Rows are points. The window is the flat piece filled in between its corners: a triangle in 3 columns, a solid with four corners in 4, and so on. A path goes straight from each point to the next, and from the last back to the first. List the points from which the path goes on through the window.
In the rows, 128 means zero.

Window (3 x 3):
[[172 123 113]
 [134 163 170]
 [ 85 143 115]]
Path:
(1): [ 88 173 118]
(2): [ 96 111 121]
(3): [142 101 101]
(4): [179 142 102]
(5): [147 158 111]
(6): [149 114 134]
(7): [151 129 178]
(8): [144 193 147]
Through the window after points: 1, 5

Window (6 x 6):
[[121 151 136 141 163 184]
 [154 132 164 168 121 137]
 [170 191  73  80 162 129]
 [112 121  52 151 122 153]
 [142 187 122 133 111 113]
 [ 70  82 134 118 141 158]]
Path:
(1): [139 123 153 132  86 148]
(2): [145 182 118  80  85 158]
(3): [144 165  96 150 186 105]
(4): [ 93 132  89 132 153 146]
(5): [127 139 134  81 127 189]
(6): [133 115 129 105 122 185]
(7): [124 166 164 158 158 103]
(8): [134 142 105 138 179 129]
(9): [112 116  97 126 117 180]
(10): [130 146  87 114 105 140]
(11): [134 152  87 179 169 113]
(12): [137 147 124 154 169 149]
(13): [124 148 143 132 132 178]
(14): [141 141 106 121 131 173]
(15): [136 186 105 160 165 126]
(16): [127 128 123 159 145 143]
Through the window after points: 2, 12, 16

Window (9 x 9):
[[139 149 140 155  97 153 122 126 146]
 [ 87 174 120 137 119 137 181 170  88]
 [139 118 176 161 115 132 104 131 111]
 [132  99 168 174 124 156 136  98 149]
 [149 161  75 156 178 125 153 100 113]
 [156 108  70 172 166 179 120  87 113]
 [139 156 102 137 128 128 191 191 112]
 [103 145  81 150 163 139 149 172 140]
 [ 81 135 102  70 136 135 173 174 118]]
Path:
(1): [138 130  92 162 123 126 148 119 126]
(2): [ 77 113 107 145 122 116 161 145 110]
(3): [162 184  98 140 173 165 157 163 118]
(4): [155 157 127 152 164 170 142 101 106]
(5): [100  85  94 161 111 140 114 131 152]
(6): [114 140  62 146 135 116 173 134 116]
(7): [125 179 165 128 149 179 128 165  96]
(8): [130 152 132 144 171 171 145 132 116]
Through the window after points: 8

Window (12 x 12):
[[153 111 108 100 128  58 111 141 104 106 107 101]
 [124 100 150  92 152 174 125 113 121 149 128  96]
 [103 113 181 171 123 108 143 146 146 147 135 122]
 [112 119 113 140  76  87 135 111  78 107 181 135]
 [122 181 145 112 120 112 150 174 103  59 114  93]
 [132 129 174 127  85  94 149  58 116 150 118 112]
 [142 174 113 110 155 102  99 148 118 151  98  68]
 [134  89  55 107 156 106 150 124 123 114 156 146]
 [126  99  82 117  99 143 135 137  96 137 116 145]
 [157 134 144 126 139 132 177 187 115 147 211 120]
 [125  72 110 195  93 118 156 125 114 147 150  95]
 [159 102 131 177 126 129 126 113  72  94 134 207]]
Path:
(1): [120 102 107 133 144 105 139 148  95 138 136 128]
(2): [119  95 126 120 147 105 153 167  81 181 169 137]
(3): [145 118 106 140 100 128 124  96 127  93 132 123]
(4): [172 123 129 139  84 146  74 114 123 115 170 100]
(5): [ 87 109 104 119 123  45 184 138  71 116 125 145]
(6): [140 143 162 122 173 105 173 152  71 123  85 100]
(7): [126 101 115 149  98 111 113 116 144 123 177 135]
(8): [171 130 100 118  90 124 128  77 159 134 160 102]
Through the window after points: 4

Window (14 x 14):
[[123 139 165 188 120 106 131 148 137 158 129 136 134  72]
 [135 156 151 192 173 114 120 115 106 181 101 177 138 128]
 [120 109 155  99 117 172 155 134  95 150  83 132  84 143]
 [108 119  70 128 131 131 104 129 119  80 194  89 161 151]
 [ 94 100 103  82  40 164 142  90 130  94 120 167 123 177]
 [111 120 198 140 148 108 166 108 134 124  91 134 134 150]
 [129 157 178 208 136 138 150 113 156 193  96 102 106 159]
 [ 77 116  66  77 140 143 122 131 182 107 172 147 138 132]
 [116 203 105 121 144 118 118 176 151  76 220 138 138 150]
 [152 135  79 122 125 124 129 189 166 106 172 122 189 168]
 [111 102 116  92 115 182  89 143 157  95 217 143 173 162]
 [ 98 148 165 114 110 129 163  99 104 198 112 128 151 132]
 [155 144 165 160 135 169 195  78 124 155  96 136 130 112]
 [112  77 130 112 100 137 190 106 115 148 159 160  99 168]]
Path:
(1): [ 80 100 111 148 110 138 176 154 135 105 115 143 136 146]
(2): [ 84 132 103 198 146 143 184 157 122 102 118 139 141 109]
(3): [149 128 162  77 109 116 101  87 150 174 163 150 134 175]
(4): [190 129 155  68 122 105 146 115 134 122 111  82 111 148]
(5): [ 76 136 138 185 117 167 150 133 139 158 138 148 132 137]
(6): [106 132 135 144 123 155 157 158 122 127 155 132 157 152]
(7): [136 152  92 128 147  93  74  83 142 111 158 141 113 125]
(8): [139 128 108 103 118 125 114 134 129 117 161 136 132 153]
(9): [ 84 118 154 144 109 193 181 149 142 139 104 137 146 145]
(10): [ 82 114 122 173 146 172 183 148 151 130 121 161 140 163]
(11): [155 140 134 110 111 136 122 112 131 128 156 125 150 130]
(12): [136 117 146 115 143 104 135 106 119 151 138 138 126 124]
(13): [107 152 150 166 124 165 149 132 120 157 103 149 140 144]
(14): [ 65 141 112 151 116 166 183 164 147 122 144 132 176  91]
(15): [160 128 146 114 134 119 118 101 131 150 127 156 106 180]
(16): [146 153 145 128 132 124 127 105 126 159 148 125 136 141]
Through the window after points: 6, 8, 10, 12

Window (14 x 14):
[[137 134  82 166 162 106 139 168 163 114  83 116 198 165]
 [122 149 141 151 146 111 126 125 114 132 142 108 132 159]
 [ 95  99  71 130 154 134 143 165 143 100  99  83  88 154]
 [ 61 132 117 134 110 151  63 194 113  98  92 142 104 130]
 [199 137 156 119 139 169  95 111 129 107 136 147  93 141]
 [150 160  96 159 141 124 121 123 135 193 106 120 126  97]
 [129  82  91 119 161  73  83  93 109 121 118 101  99  83]
 [129 157  81 149 121 106 113 127  95 116 142 189 103 151]
 [164 119 147 157 181 146 162 117 107 108 108 171 129 105]
 [ 88 103 113  74 144 125 138 131  66 104  85 166  95 136]
 [116 138 171 144  72 173 169 150 137  98  98 151 136 146]
 [135 144  96 101 180  72  84 131 160  99 154  85 124  90]
 [112  74 126 108 137 141 100 167 138 150 195  93 137 126]
 [ 98 115 191 132 146 121 142 108 153 130  97 208 141 127]]
Path:
(1): [148  85 164 112 116 108 102 191 133 142 118 120  96 147]
(2): [ 85 147  83 131 161 143 137  90 119 103 148 151 153 113]
(3): [111 163  91 144 145 138 154  95  97 105 118 142 172 137]
(4): [179  74 185 144 175 125 114 171 147 140 121 146  72 103]
(5): [135 119 177 146 139  91 155 143 132 110 130 157 120 137]
(6): [105 128 102 113 167 161  90 101 143 134  98 151 143 105]
(7): [107 135 112 116 140 143 121 107 123 110 118 123 156 125]
(8): [161 114 129 167 159 101 145 211 148 130 104 152 102 163]
Through the window after points: 1, 3, 5

Window (14 x 14):
[[145 155 133 145 158 109 171 126 122 151 174  61 162 146]
 [139 140  91 102  97 149 105 114 167 149 138 180 150 156]
 [173 117 135 146 106 163 131 139  92 124 150 169 106 137]
 [140 119 130 159 108 110 120 214 155 122 143 102 148 153]
 [ 98  99 113 134 125 130 112  93 175 105 134 134  52 161]
 [127  76  92 124 139 129 131  96  98  97 128 130 142  79]
 [185 126  93 118 142 151 108 113 157 107 157  97  77 117]
 [ 93 142 169 118 161  79 125 199 123 108 142 132 129  79]
 [149 172  80 159 106  91 194 136 129 150 135 108 125 155]
 [ 84 124 104 121  82  90 103 112  80 140 130 149 131 156]
 [142 127 122 158 102 106 128 110 108 219 103 131  71 134]
 [104 127 140 160  97  85 119 138 143  97 130  74 149  54]
 [120 152 100 138 213 135  98  85 159  84 126 123 118 157]
 [110 130  91 174 130 123 113 166 122 131 175 155 155 131]]
Path:
(1): [142 120 138 149 119  53 110 118 120  88 151 171 117 102]
(2): [111 139  81 140 142 184 147 147 156 150 122  62 134 161]
(3): [101 156  94 107 142 170  87 145 106 127 110  92  79 161]
(4): [137 129 112 150 166 109 129 103 152 106 148 131 144 129]
(5): [145  99 117 156 129  93 130 133 129 120 137 130 149 128]
(6): [117 177 116 118 130 163 135 170 138 135 163  67 111 141]
(7): [135 170 108 118 168 159 175 146 114 137 116  48 124 150]
(8): [135  99 136 169 113  66 110 100 141 136 192 153 149 121]
Through the window after points: 1, 3, 5, 7

Window (14 x 14):
[[ 97 141 160 104 211 114 110 134  99 166  99 159 141  91]
 [139 103  82 160  69 118 146 101 131 141 143 130 125  68]
 [111 101  86 157 109 129 130 110 133 110 114  89 162  98]
 [117 124 122 126 102  88 134  70 141 108 139  89  98 118]
 [155 118 129 138 158 123 182 196 128 139 139 160  93 183]
 [ 97 121 153 173 163 135 121  99  86 130 157 134 165  88]
 [117 151 129 136 122 159 167 139  83 151 117 131 103 183]
 [105  87 116  96  92 132 195 211 139 122 156 156  80 147]
 [126  98  93 150  53 134 113 138 150 130 157 134 116 158]
 [131  94 146 164  67 115 131  94 126 111 103 118 140 107]
 [148  90 123 145  63 126 123 109 129 144 151  64 135  99]
 [118 115 145 127 176 148 146  88 100 164 137 166 218 111]
 [156 122 127 104 135 183 161 177 119 107 141 164  84 165]
 [120 164 138 145  89 113 136 118 154 120 134 101 138  96]]
Path:
(1): [113 112 133 147 120 138 154 108 142 135 114 130 119 128]
(2): [164 114  99 108  71 114 132 170  98 110 159 120 126 130]
(3): [162 139 140 121 109 103 128 144  70 101 128 122 129 117]
(4): [ 78  91  93 146 107 167 186 131 174 176 146 151 107 135]
(5): [111  94 124 146 141 170 138  80 133 133  92 106 110  84]
(6): [127 138 128 156  96  75 126 159  91 127 204 135 184 132]
(7): [111 130 126 130  94 108 108 125 108 120 149 121 139 118]
(8): [149  71  99 191 124 169 207 134 166 146 129 131  80 110]
Through the window after points: 3, 5

Window (14 x 14):
[[117  61 133 148 113 116 148 127  82 105 135  67 144 124]
 [ 74 156 156  74 153 123  99 124 162  75 156 197 160 115]
 [134 136 152  82 101 144 155 155 178  95 128 200 164 111]
 [151 107 125 107 135 162 132  98 134 154  85 128 118 131]
 [105  91 103  99 124 202 126 139 110 134  78 114 152 113]
 [109 100 123 119 159 136 178 129 136 169  77 107 169 128]
 [145 103 159 138 159 183 170 152  99 128  91  97 123 108]
 [ 96 178 112 126 129 139 136 134 197  97 152 165 156 123]
 [ 91 111 137 156 111 128 161 127  51 125 118 115 135 159]
 [115  79 128 123 141 158 189 136  94 154 161 104 123 144]
 [ 66 178 141  64 119 107  73 177 164 129 126 149 116 133]
 [156  88 105 110 167 169 122 171 133 123  79 154 141 144]
 [ 98 112 162 154 110 121  91 148  61 153 172 113 161 123]
 [ 66 125 116 127 122  94  86 159  80 150 135 145 102  80]]
Path:
(1): [120 126 113  56 132 124 146 128 102 138 134 144 137 116]
(2): [ 85 102 143 202 135 156  96 172 166 102 105 136 150 153]
(3): [ 72  87 120 113 115 158 124 140 146 131 117 130 132 124]
(4): [140 175 138 115 168 118 126 136  88 124 120 127 153 121]
(5): [127 115  94 111 126 142 148 116  90 123 148 104 157 135]
(6): [ 87 102 170 142 132 124 137 158 153 130  89 138 130 110]
(7): [105 102 139 135 122 140 146 148 162 104 122 154 144 111]
(8): [126 157 136  59 179 125 116 127  33 173 144 111 132 155]
Through the window after points: 5
